Each point is reached from the start by the listed moves, each made once or not at all, plus a little noise. Say if it took an odd or an even number of moves. Then give how often each move was made.
In the rows, zero is written as 128.

Moves:
(1): [160 102]
(2): [176 144]
Start: [123 121]
Points:
[203 111] -> even (1, 1)
[170 139] -> odd (0, 1)

Moves:
(1): [131 100  42 103 130 114 120 101 135 169 114 200]
(2): [139 117 147 162  71  93 127  58 134 135  92 164]
(3): [146 138 113  83 111 132 138  89 113 137 110 124]
(4): [171 108 151 132  97 122 131 119 133 113 115 149]
(5): [ 87 117 195 142 129 142 143 166 114 101 146 100]
(6): [ 98  89  76  93 146 154 184 109 132 120 149 100]
(7): [120 124 156 140 116 148  99 119 135 117 133 136]
(8): [111 139  93 122 124 135 123 146 140 138 127 140]
(9): [ 84 139 161 148 144 147 127 127 143 101 166 142]
Start: [147 133  98 136 153 163 144 126 152 125 119 147]
Points:
[ 72  74 170 141 157 222 217 130 168  46 185 123] -> even (0, 0, 0, 1, 1, 1, 0, 0, 1)
[144 147 106 110 120 188 153  97 165 103 122 186] -> even (0, 0, 1, 1, 0, 0, 0, 1, 1)
[ 58  59  47 110 158 209 203 118 186  99 165 213] -> even (1, 0, 0, 1, 1, 1, 0, 1, 1)
[192 132  69  92 102 166 148  97 150 127  89 180] -> odd (0, 0, 1, 1, 0, 0, 0, 1, 0)
[136 128 127 143 135 180 115 120 149 115 118 153] -> odd (0, 0, 0, 0, 0, 0, 1, 0, 0)
[116 150 103 142  92 163 150  28 167 125 100 207] -> even (0, 1, 1, 0, 0, 0, 0, 1, 1)
[153 138 125 145  66 154 149  23 181 107  93 225] -> odd (0, 1, 1, 1, 0, 0, 0, 1, 1)
